Rows are points. Two turns around zero, p and q, are shown by what they do to some points. Where does a point land after both, in the order given? Backwards means that the second turn is done in reverse. Each puzzle has new turns, and all numbers are rounded.

Turn p:
[40 20] => [11 43]
[ -7 -66] => [ 45 -48]
[18 39] => [-18  39]
[-34  25] => [-41  -9]
[-18 -19] => [  3 -26]
Turn q:
[  7 -26] => [18 20]
[-24 -35] => [42 -2]
[17 60] => [-60 -17]
Where do these land?
p, then q: [20 12] => [-22  -9]
q, then p: [-39  49] => [ 31 -55]
p, then q: [ 8 32] => [-13 -30]
q, then p: [ 17 -62] => [-7 64]
q, then p: [ -6 -30] => [11 29]

Turn p:
[-17 -21 -22] => [ 13 -32   1]
[76 12 -2] => [36 61 31]
[-57   9  -3] => [-23 -36 -39]
[-34   6   0] => [-15 -20 -23]
[-34  12 -11] => [ -6 -20 -31]
[ 65 -19  39] => [-5 48 62]
Turn q:
[23  1  0] => [ -6 -15  16]
[57 31 28] => [ 13 -23  66]
[  5  14 -55] => [ 12 -46 -31]
[-3 22 35] => [22 23 27]
[ -8 -56  -9] => [-51   9 -24]
[-73 -12   1] => [  9  51 -53]
Where do these land?
p, then q: [ -8 -15  50] => [ 15  47 -18]
q, then p: [ 33  -7 -77] => [ 23 -69  42]
q, then p: [ 1 32 34] => [-15  43  11]
q, then p: [-26 -10  -7] => [ 21  -1 -20]

Turn p:
[-28   1  11] => [-19  19 -13]
[65 -2 20] => [ 24 -19  61]
[-26  41 -67] => [ 46   1 -69]
[ 16 -10  39] => [-16   8  39]
[-27 -30  -2] => [-35 -10 -18]
Turn q:
[-23 -26 -18] => [ 10  25 -28]
[ 11 -23 -48] => [ 30 -13 -44]
[  0  31 -15] => [26 -9 20]
[12 18 81] => [-66  -4  52]
Where do these land?
p, then q: [-33 -17  27] => [20 36 19]
q, then p: [28 13 12] => [-32  -7   4]
q, then p backwards: [-24   9  53] => [ -7 -10  57]
p, then q: [ -8  18 -84] => [ 33 -48 -64]
q, then p: [ 37 -23  -7] => [-17 -33 -24]

Turn p:
[-37  33  23  25] => [-23  -6  33 -44]
[-16   5 -16  45] => [-32  31  -2 -23]
[20  5  1 43] => [-32  30  15  12]
[ -9  14 -31   4] => [ 13  26  -7 -19]
[ 31 -42  11 -75] => [ 48 -50 -30  53]
[-33  -7   1  41] => [-42   8  -8 -31]
[ 45  -8  12 -82] => [ 67 -39   0  54]
Turn q:
[ 36 -52  -1 -13] => [ 32 -35  44   1]
[ 58 -17   4   5] => [ -4 -13  59  -5]
[ -4   0 -36  30] => [21 42  7  0]
[-61  60  18 -45] => [-39  -9 -86 -25]
[-28   9  15  23] => [-10  15 -22  28]
Where do these land?
p, then q: [  2  -7 -18 -49] => [ 12   4  49 -16]
p, then q: [ 52  11 -12 -20] => [-32  27  36  18]
p, then q: [-22 -30   6  88] => [ 12  19 -93  -2]
q, then p: [-28  17  -5  35] => [  3  35  21 -24]
q, then p: [ -4   9  28 -53] => [  7 -15 -58  -2]

Turn p:
[-26 -36  37 -12  26  12] => [  6  15  21 -41  -2 -44]
[ 14 -35  26  21  45  -2] => [ 31 -16  25  -2  11 -51]
[-19  19 -30 -17 -54 -50] => [-44   2 -59  19 -32  22]
[ 16  15  -4 -13  19 -25] => [  9  17 -14  30  10 -11]
[-10  44   2 -19  18 -32] => [-13  31 -34  21  31  -6]
[-41 -38  14  70  14  36] => [ 12 -64  19 -66  20 -18]
[ 36   1 -70 -24 -34  41] => [ 34   6   5  16 -43  79]
[-11 -14  42  21  35  51] => [ 16  -5  52 -43  34 -20]
[ 42  43 -17 -28 -68 -33] => [-49  15 -15  68 -29  46]
Turn q:
[ 67  -5  -2 -40  49 -18] => [-14 -30 -16  17 -11 -84]
[  9  34  -1  -5  43 -56] => [-59 -11  34   1 -16 -35]
[  6  -8 -27 -41 -53  34] => [ 39  22 -27  56  21  12]
[-23  47  32  23  41 -11] => [-35  28  33 -44 -31  -9]
[-19  10 -37  45 -27  26] => [ 11  22  12 -17  55  35]
[-24 -21 -25   5 -16  34] => [ 13  13 -31  -2  28  31]
[ 50 -27   2 -24 -37  13] => [ 53 -23 -12  37   6 -20]
[-66 -30  57  36   0 -22] => [-10 -22   7 -47 -51  70]
Where do these land?
q, then p: [-28 -20  91 -52   6  15] => [-47 -23   3  23 -58  76]
q, then p: [ 64 -14 -21  57  51 -58] => [   7   26  -18  -25  -42 -103]
p, then q: [ -9   9 -39 -25 -12  -9] => [12 27  1 12 39  0]
q, then p: [ 11 -21 -10  -2 -11  21] => [30 -6  0 17 -2  4]
p, then q: [-33  -1  -8  -5 -54  -7] => [  2  28 -27  25  10  44]
p, then q: [51 49 11  5  5 10] => [  5   8   9 -71  -4  -9]
q, then p: [-56  -2 -25  22  15  29] => [ 24  44  -9 -28  23  38]

Turn p:
[  7  37  -3  20 -11  -4 -21 -25] => [ -3   7 -11  -3  27 -37 -14  23]
[ 28  -8  38 -24  16 -28  28   5] => [ 35 -12 -20 -12 -53   2   6   2]
[ 89  11 -11 -42   6  19 -36  16] => [ -2   5   7 -96 -13  18 -14  45]
[-75 -19 -10  45   9  42  28 -29] => [-17  18  11  96  31  24  -1  -8]
[-17 -19 -19  53  30  15 -21   1] => [22  1 40 27 48 14  1  5]
[ 12  47  10 -46  37  -4  36  50] => [ 14  55  -7 -33 -51  -4  52  -3]
[-74  43  69  -8   2 -34 -54  22] => [ 12  35  39  19 -28 -90 -32 -59]
[ 15 -38  -8 -37  -1   0  15 -24] => [ -2 -15 -30 -10 -16  45 -20  -8]
[-21 -22 -79  25 -22  -9  -4 -41] => [-23 -22 -33  15  82  25  -2 -18]
[ 35 -33  12  12 -66   3  29  24] => [-37 -72   2  -4 -28   5  24  20]
Turn q:
[ 28  42  11  41  24 -10 -15  11] => [ 43  37 -32  21 -14  12  -7  18]
[-22  17  46  -5  27  32  48  24] => [-10 -46 -42  48  19   5  21  21]
[ 17 -62  41  50  26  30 -39  19] => [  5 -35 -29 -21 -41  37 -71  35]
[-50 -13 -40  13  44  19  35 -13] => [ -3 -22 -21 -44  59  -8  23  34]
[ 61  15  29 -38  34   2  33   9] => [ 47 -39 -27  34 -26 -14  24 -37]
[ 49 -23 -44  15 -61   3  30 -57] => [-37  34 -14 -64 -44 -16  32 -53]
[-25  14  56 -28 -24 -36 -71   4] => [ -8  20  49  60   9   8 -69 -17]
[-26  24 -26 -12 -61  31  -1   4] => [-49  24  32   4   6  32  40  -4]
[-43 -39 -19   1 -19 -36 -18  20] => [-25   2  50 -19   7 -28 -26  34]
[ 12  25 -54 -37   8 -36  -1 -21] => [ 36  26  34 -18  23 -29  31 -32]
Where do these land?
p, then q backwards: [  2   0 -37  50  16 -19 -67 -22] => [-56   0 -17 -29  57 -25 -24 -28]
p, then q: [  1 -17 -25  27  45  -1  53  22] => [ -2 -20 -59  -7 -27   8  47   4]
p, then q: [  4 -30  -5 -42  -6  43 -49 -31] => [  1  -3  35  13  32  66 -34  -7]
p, then q: [-54   6  11  -4 -28  51  81   2] => [-67  46 -36 -10  18   7  27  63]
p, then q: [ 38  58 -14  46  42 -26  11  25] => [ 49 -20 -14  32 -34 -53  48   2]
p, then q: [ 31   6  29  41  26 -32 -30  -7] => [ 43 -12   9  10 -54 -22 -22 -12]
q, then p: [-37  19  38 -44 -19 -15  14  36] => [ 40 -29  33  56   8 -17  12  -1]
q, then p: [  0 -42  -8 -26 -51  40  25  16] => [-35 -16  -4  55 -33  18 -14 -38]
p, then q: [ 16   0  10 -48 -25 -41 -40 -42] => [ 20  14  68 -34  15   4 -23 -35]

Turn p:
[-23  -6  39  38 -49 -31  22   7 -19] => [ 47 -19  28  14  -1 -60  -7  23  -2]
[ 13 -16 -13  20 -39 -17 -15  48 -14] => [ 36  22   9   5 -14 -21 -13  -4  53]
[ 14   1 -31   5  46   1 -52 -40  36] => [-22 -21 -27 -44  26  65 -15   7  10]
[-14   9 -34 -27  10 -20 -69 -11  27] => [-28 -10 -38   4  15  46 -32  32  40]
[ 47  14 -55 -15   3 -19   9 -10  28] => [-28 -20  16   0   2  38 -23 -52  30]
[  5  -6  82  -6 -38  22  47  26  -8] => [ 21  17   9   9 -53 -72  -3  -5 -53]
[-29  19 -34 -10  21 -14 -25  15  13] => [-19 -14 -32  16  14  20  15  12  37]
[-14   4  30  22 -16  20  55  16   3] => [  6 -10  21  -3 -25 -51  33  -9 -23]
[-10 -33 -35 -34  36 -18 -20 -27   7] => [-8 -5 -1 17  7 75  0 18  1]
[  4 -12 -27   1   0  40   1 -16   1] => [-27  21  23 -24   1  16  14   3   2]
[  9   1  52  14  30  16  32  13 -32] => [ 33  17 -13  -5   0 -26  29 -22 -53]
[ -1  25  24  -8  -3  19  16 -22 -42] => [-10  22   6  10  30 -28   1  -4 -41]
Turn q:
[ 53 -32 -12  13  12  45 -20  12  23] => [ 50  16  51  32   5   7  -5  -9 -28]
[-11  12  34 -18  39 -12 -43  44 -23] => [  8  22 -10   6  13 -29  36 -51  47]
[-25 -12 -36 -42 -12 -47 -36 -34  11] => [  2 -15 -53  -6  46  58  -3   0  12]
[-11  28  -9  38  12 -49 -13  20  31] => [-18   3 -39 -10  23 -29   0 -37 -43]
[-23 -39  22 -14  -3  29 -29 -19 -34] => [ 18 -43  21  15  -8  20  21  -4  47]
[-16  27  49  -7  47 -11  -3   1  15] => [ 21  14 -34 -25 -34 -27  20 -33  14]
[ 17  53 -36  18   6  11  16 -20   1] => [-34  30  -7  12 -32  19 -27  -7 -33]
[ 36   0  -3   0 -47  43  54 -27  47] => [ 19  10  20   1 -34  11 -11  78 -53]
[-32  -3 -19  -4 -36  -6  22  21  -4] => [-39 -10   8 -19  23   2  16  28  -4]
[ 43 -13   1  -6 -30   9  48 -11 -12] => [  4   9  23   6  -9 -10 -39  57   1]
[-14   9 -11  11 -13 -33 -39 -10 -29] => [-27 -24 -29  28  23   6  -5 -22  15]
[-16 -30  20  12  25  21  42  24 -25] => [ -2 -12  50 -38 -16 -29  -3  -4  23]
Where do these land?
q, then p: [  3   2  46  -2  -8  10 -52  24   5] => [ 23 -43  37 -13   3   0   8 -41  -4]
p, then q: [ 21 -10 -22 -36 -29 -25  16 -65  65] => [ 31 -72  23  23   4   6  65  -4  30]
q, then p backwards: [  7 -25  15   4  -7  -3  -4  56 -32] => [-14  27 -27  30 -38   0  18   1 -30]
q, then p: [ -9  29  17  -3  29 -23  29 -16   9] => [-32   3  10  30   7   9 -28   6  28]
p, then q: [-10  17 -17  45   1   2 -14  33   9] => [ 25  23 -16 -36  18  12 -12  17 -23]
p, then q: [  6 -16 -47 -30   5 -16 -20 -97  36] => [ 32 -31  56   1 -23  13  80 -35  37]
q, then p: [ 12 -28  12  45   9  23   3 -17 -14] => [ 41   9  12 -15  -8  -2 -36  23 -13]
q, then p backwards: [-36  -9  -6 -14  15 -11  28   1   6] => [ 11  -1  -8  29  10  25 -17 -11  24]
p, then q: [ 19 -14 -49   8  40  21   7  47 -18] => [ -1  23  -7 -20 -58  23 -12  35 -37]
q, then p: [-12  31  24 -28 -15  27  26 -18   7] => [-19   7  16  20 -30 -39   3 -10  31]
p, then q backwards: [ 25  20  31  42   9   3  -2  35 -61] => [ 29  -7  30 -10  38 -35 -22  47  40]
q, then p: [-26   3  -4 -32 -49  -8 -17  14 -12] => [ -3 -17  -5   0 -25   3  61  -9   8]
